Each point is reached from the start by the listed moves, each made once or not at all, plus a little noise. Is the number of moves made odd or even? Then give how often each move was made.
In the rows, 128 means zero.

Moves:
(1): [141 127 163 108]
(2): [107 151 154 168]
Start: [125 152 153 139]
Points:
[117 179 219 158] -> even (1, 1)
[105 175 180 180] -> odd (0, 1)

Moves:
(1): [150 128  67 139  63  95  99  56 104 149  71]
(2): [144 152 156 121 173 106 117 133 121  95 123]
(3): [127 107 134 152 123 143  86 128  65  81 112]
(4): [121 141 127 159 129 200 109 124 126 184 135]
(5): [ 82 116 108 122 141  85  90  76 135 117 148]
(6): [107 116 112 135 138 160 118 148 170 139 112]
(7): [148 111 159 126 143 126 152 137 135 167 145]
(8): [131 149 132 109 165 104 127 161 131 164 129]
Start: [ 90 142 125 175 111 121 141 113 157 138 120]
Points:
[ 88 132  60 197  90 113  58  92 110 159  31] -> even (1, 0, 1, 0, 0, 1, 0, 1)
[ 93 108  51 214  52 134  59  57 111 124  29] -> odd (1, 0, 1, 0, 0, 1, 0, 0)
[134 148 193 174 208  85 108 165  98 130 117] -> even (0, 1, 1, 0, 0, 0, 1, 1)
[ 55 124 141 161 194  92 100  94 210 137 135] -> even (0, 1, 0, 0, 1, 1, 1, 0)
[100 203 156 184 191 149 112 147 149 197 126] -> odd (0, 1, 0, 1, 0, 0, 0, 1)

Moves:
(1): [166 133 120 114 122  96 135 132 186 147 158 133  99 149 147]
(2): [127 137 130 135 112 113 133 122 155 146 147 137 129 106 123]
(3): [103 130 145 120 123 131 122 146 116 101 111 132 129 122 136]
(4): [136 148 148 150 144 119 158 144 136 167 155 168  98 138 150]
(5): [107 164 155 137 157  98 100 161 105 182 147 157 119 133 160]
(6): [133  88 139 131 123 135 122 176 111 134 138 138 131 121 141]
(7): [166 143 113 108  95 146  98  97 177 105 153 143 165 144 166]
(8): [124 105 124 158 126 121 120  98 115 123 107 118 107 127 124]
(9): [102 121 138 155 135 119 133 129 118 139 120 128 114 162 105]
(10): [128 132 108 105 108 110 151  91 132 134 108 135 142 148 121]
(11): [142 108 135 115 135 136 114 150 114 110 142 143 129 111 124]
(12): [160 121 154 128 104 130 127 125 127 118 108 111 136 143 126]
(13): [122  93 177 105 136 145 114 124  97 133 145 105 123 145 170]
(14): [111 122 113 120 128 147 119 120 129 133  88 126 124 123  82]
Start: [122 128 126 119 129  96 125 155 133 131 117 123 147 119 113]
Points:
[136 141 210 134 121   8 146 236 140 231 137 201  94 212 175] -> even (1, 0, 1, 1, 1, 1, 0, 0, 1, 1, 0, 1, 0, 0)
[129  95 157  85 119  56 144 121 153 173 134 111 112 213 146] -> even (1, 0, 0, 0, 0, 0, 0, 0, 1, 1, 0, 0, 1, 0)
[142   7 193 128 139  78  94 200 106 150 161 122  82 166 156] -> even (1, 0, 0, 0, 0, 1, 0, 1, 1, 0, 1, 0, 1, 0)
[145 167 150 111 104 108 120 157 177 120 155 180 155 136 181] -> odd (0, 0, 1, 1, 0, 0, 1, 0, 0, 0, 0, 0, 0, 0)
[153 198 198 164 108  54 103 167 181 219 178 201 142 177 175] -> even (0, 1, 0, 1, 1, 0, 1, 0, 1, 0, 0, 1, 0, 0)
[101 106 197 111 117  60 122 170 167 157 155 121 101 161 155] -> odd (1, 1, 1, 0, 0, 0, 0, 0, 1, 0, 0, 0, 1, 0)

Moves:
(1): [123 124 130 146 115 143 135 113 128 101 127 149 137 127 146 113 148 126
 117 137 125 151 131 127]
(2): [136 108 125 130 107 138 131 114 117 127 140 140 115 137 129 130 116 125
 129 155 154 125 117 142]
(3): [115 120 129 123 123 120 121 129 127 123 128 113 132 142 112 138 113 113
 145 123 137 126 154 133]
(4): [144 128 126 120 113 128 124 120 129 144 119 129 122 132 118 125 146 120
 130 141 125 123 115 120]
(5): [119 124 134 125 126 136 120 119 135 125 114 130 112 112 132 141 106 126
 133 139 120 127 144 131]
(6): [128 104 125 138 133 123 118 131 138 132 137 118 138 121 121 129 142 119
 131 136 122 137 135 118]
(7): [133 118 118 113 126 123 119 118 118 120 141 134 123 134 105 142 146 125
 123 128 129 119 126 119]
(8): [139 146 108 113 131 107  96 125 133 122 126 148 135 153 112 119 130 128
 126 134 122 100 133 113]
(9): [134 127 114 138 122 123 139 141 136 129 144 111 119 127 126 141 139 141
 131 119 137 136 132 132]
(10): [147 118 110 126 123 115 138 118 125 120 136 105 147 122  99 141 107 127
 116 123 141 134 117 123]
(11): [128 133 139 129 128 125 113 117 145 117 144 144 141 143 134 120 143 146
 136 141 128 130 131 121]
(12): [140 113 124 134 134 129 138 130 134 125 109 136 122 123 107 123 118 140
 151 141 124 130 122 130]
(13): [138 127 142 133 125 125 132 132 124 128 134 123 116 137 137 141 137 116
 120 146 121 128 131 129]
(14): [124 120 128 127 123 142 126 139 138 131 131 139 134 137 123 139 134 121
 117 130 117 117 128 131]
(15): [125 130 119 110 127 142 130 133 133 132 115 136 145 127 138 118 123 161
 129 130 102 128 126 123]
(16): [102 132 128 113 140 115 137 137 145 123 118 132 119 129 128 133 109 120
 163 133 110 140 124 140]
(17): [147 141 118 106 124 138 144 142 127 123 132 145 129 126 105 125 139 105
 137 149 131 127 143 125]
(18): [131 127 120 128 132 120 133 149 135 116 116 123 129 116 118 116 134 137
 115 141 132 107 145 121]
(19): [120 133 135 121 125 121 145 139 125 117 141 136 124 120 130 102 126 119
 138 112 120 141 140 124]
(20): [148 122 128 133 119 154 134 138 138 108  97 117  98 117 148 139 158 111
 114 118 135 119 132 114]
(21): [107 132 121 109 115 126 119 149 121 113 141 125 120 133 133 129 128 126
 130 122 131 152 127 118]
(22): [144 114 149 111 133 124 101 104 131 146 138 113 131 102 107 131 130 150
 116 135  96 130 109 162]
(23): [124 139 123 112 137 145 134 140 129 133 128 101 112 135 110 118 135 141
 138 131 123 137 116 129]
(24): [113 135 124 138 113 133 121 109 109 104 142 141 136 133 143 134 124 112
 153 125 116 121 133 117]
Start: [120 142 128 128 113 133 144 143 132 114 135 125 134 122 115 131 113 146
 113 126 130 153 114 143]
Points:
[110 104 132 119  63 132 155 185 146  73 198 141 105 167  97 140 115 140
 157 163 146 185 143 151] -> odd (0, 1, 1, 0, 0, 0, 0, 0, 1, 0, 1, 1, 1, 1, 0, 0, 0, 0, 1, 0, 1, 0, 0, 0)
[107 126 120 109  88 129 174 143 134  57 197 146  80 160  87 134 125 152
 213 176 110 179 105 147] -> even (0, 1, 0, 0, 0, 0, 1, 0, 1, 0, 1, 1, 1, 0, 0, 1, 0, 0, 1, 0, 0, 0, 1, 1)
[138 108 113 107  48 104 104  69 136  71 166 125 120 138  67 179  81 114
 157 200  97 160 117 177] -> even (1, 1, 1, 1, 1, 0, 0, 1, 1, 1, 0, 0, 1, 0, 0, 1, 0, 0, 0, 0, 0, 1, 0, 1)
[117 100  84  46 102  92 126 162 157  58 179  86 134 134   7 127 127 178
 168 157  47 221 116 143] -> odd (1, 0, 1, 0, 0, 1, 1, 1, 1, 1, 0, 1, 1, 0, 1, 1, 0, 0, 1, 0, 1, 1, 1, 0)

Moves:
(1): [127 125 128 139 133 142 113 133 153 138 123 115 134 127 123 132 107 126
 105 116 125 121 107 134 129 121]
(2): [141 119 115 132 162 128 139 126 134 139 133 136 102 121 150  83 122 157
 142 125 111 134 134 127 144 114]
(3): [125 121 128 123 117 128 121 124 136 120 118 134 130 107 123 118 141 127
 135 142 113 118 112 140 130 129]
(4): [131 120 127 127 141 131 134 117 130 133 133 132 120 129 143 140 129 124
 112 144 141 129 138 127 125 150]
(5): [137 124 141 156 141 140 110 122 107 116 103 118 144 153 121 130 129 110
 126 130 135 126 134 153 108 124]
(6): [136 114 121 120 124 110 139 148 122 153 151 105 139 109 108 115 128 133
 132 151 130 115 131 123 132 121]
(7): [123 119 141 119 136 170  94 120 113 157 100 127 114 133 114 113 149 105
 140 141 128 131 113 112 133 111]
(8): [112 115 131 142 126 114 116 138 119 153 133 131 139 116 132 106 149 133
 135 122 114 133 121 126 134 133]
(9): [132 118 136 123 121 114 119 100 152 123 132 113 122 158 113 139 125 125
 133 122 123 125 131 100 132 115]
(10): [126 150 122 119 107 118 111 123 128 135 155 106 130 147 139 106  97 106
 118 133 128 140 136 110 161 142]
(11): [110 121 153 132 148 154 155 137 123 124 148 121 126 103 156 135 137 105
 126 133 132 129 124 113 132 121]
(12): [132 129 127 121 139 132 141 124 123 140 158 113 140 139 122 147 129 139
 135 148 127 122 134 140 127 134]
(13): [112 124 146 131 118 146 126 111 122 126 136 146 121 115 137 108 162 108
 129 117 148 107 132 130 108 108]
(14): [137 132 136 157 134 123 114 113 125 156 116 118 115 123 139 137 132 115
 112 108 114 135 125 132 117  93]
(15): [121 128 127 129 131 131 128 135 151 123 132 128 114 124 129 119 122 119
 143 115 129 136 147 137 143 123]
(16): [124 125 134 106 128 128 136 136 132 132 141 134 134 106 129 108 123 116
 126 133 115 140 126 110 117 121]
(17): [106 135 113 117 125 134 143 131 139 131 118 123 142 125 129 129 142 128
 138 140 132 125 120 129 137 111]
(18): [133 150 139 151 118 130 126 132 123 105 131 139 145 114 126 117 151 131
 135 129 119 127 149 114 124 120]
(19): [129 125 135 117 146 134 107 136 124 150 117 128 142 122 124 139 111 150
 137 126 133 117 117 132 140 125]
(20): [130 138 116 117 140 129 106 120 130 141 125 120 121 114 125 117 129 129
 126 107 131 122 137 106 129 126]
(21): [110 150 134 129 117 123 127 142 131 149 113 133 118 144 128 125 118 123
 127 132 124 117 138 121 115 117]
(22): [127 123 127 112 130 137 103 135 120 135 143 120 112 118 133 132 136 156
 105 143 137 138 129 125 116 115]
(23): [135 130 125 144 107 132 145 125 135 130 132 118 130 128 136 121 119 137
 124 123 133 134 129 133 132 138]
(24): [135 143 143 119 124 121 130 137 144 124 125 106 119 134 126 114 142 115
 139 121 127 128 128 116 138 131]
Start: [112 129 111 108 135 116 141 143 126 115 131 141 128 136 145 132 138 118
 125 129 121 128 110 130 123 129]
Points:
[ 67 120 131  89 187 165  99 151 133 187 165  75 191  90 178 103 129  71
 108 166 113 113  82 117 155 132] -> even (1, 0, 1, 1, 1, 0, 0, 1, 0, 1, 1, 1, 0, 0, 0, 1, 1, 0, 1, 1, 0, 0, 0, 0)
[ 49 141 165  92 114 167  51 192 137 216 103 113 147  65 113  45 239 114
 148 174 121  69  72  97 123  35] -> even (1, 0, 1, 0, 0, 1, 1, 1, 0, 0, 0, 0, 1, 0, 0, 0, 1, 1, 1, 0, 1, 1, 0, 1)
[ 61 118 165 136 169 164 158 133 153 184 171  96 137  93 200 129 216  60
 105 123 134 106  90 127 122  78] -> odd (1, 0, 0, 1, 0, 0, 0, 1, 0, 0, 1, 1, 1, 1, 0, 0, 1, 0, 0, 0, 0, 0, 0, 1)
[ 33  90 173  78 133 196  76 114 127 165 184  89 133 117 156  58 212  32
 149 183 122 135 104  90 135  55] -> odd (0, 0, 1, 0, 1, 0, 1, 1, 1, 1, 1, 1, 1, 0, 1, 1, 1, 0, 0, 0, 0, 1, 0, 0)
[102 183 171  95 115 150  86 173 129 227 140  66 129  62 157  31 149  46
 137 144  88 114 111  28 162  59] -> odd (0, 0, 1, 0, 0, 1, 1, 0, 0, 1, 1, 0, 0, 1, 0, 1, 0, 1, 1, 1, 1, 0, 1, 1)
[137 102 108 109 156 156  58  79 146 189 103 102  50 112 157  69 166 149
 118 117  93 143  94  81 134  45] -> even (0, 1, 1, 0, 0, 0, 1, 0, 1, 0, 0, 0, 0, 1, 0, 0, 0, 0, 0, 1, 0, 1, 1, 0)
[ 86 136 181 127  81 118 147 158 169 148 225  65 162  88 161  29 173  42
 120 123 110 118 119  29 157  94] -> odd (1, 0, 0, 0, 0, 1, 0, 1, 1, 1, 1, 0, 1, 0, 0, 1, 0, 1, 0, 0, 0, 0, 1, 1)
[ 60  75 169 125 202 162 129 184 146 207 150 134 130  48 185  25 154  83
 134 151 107  84 112 138 114  71] -> odd (1, 1, 1, 1, 1, 1, 0, 1, 0, 0, 1, 0, 1, 0, 1, 1, 0, 0, 1, 0, 1, 0, 0, 0)
[ 63 208 140 130 118 140 107 164 203 152 125  74 115  93 182  70 147  31
 119  98  87 115 128  76 169  54] -> odd (1, 0, 1, 0, 0, 0, 0, 0, 0, 1, 1, 0, 0, 1, 1, 0, 1, 1, 0, 1, 1, 0, 0, 1)
[ 82  87 152  99 163 123 150 135 153 202 206  70  99  69 176  61 249 122
 154 165  92 102  94  97 137  16] -> even (0, 1, 1, 0, 0, 1, 0, 1, 1, 0, 1, 1, 1, 1, 0, 0, 1, 0, 0, 0, 0, 1, 0, 1)
[ 97  87 142 127 159 161  47 100 166 178 152  92 132 120 145 118 160 137
 108 122 147  92 117 151 113 109] -> odd (1, 0, 1, 1, 1, 0, 0, 1, 1, 0, 0, 1, 1, 0, 1, 0, 0, 0, 1, 1, 0, 1, 1, 0)
[ 31 132 137 102 157 182  79 117 164 217 136 100  88 133 184  15 167  56
 135 110 111 104  97  34 169  40] -> odd (1, 1, 0, 0, 0, 0, 1, 1, 1, 1, 1, 0, 1, 0, 0, 0, 1, 0, 0, 1, 1, 0, 0, 0)
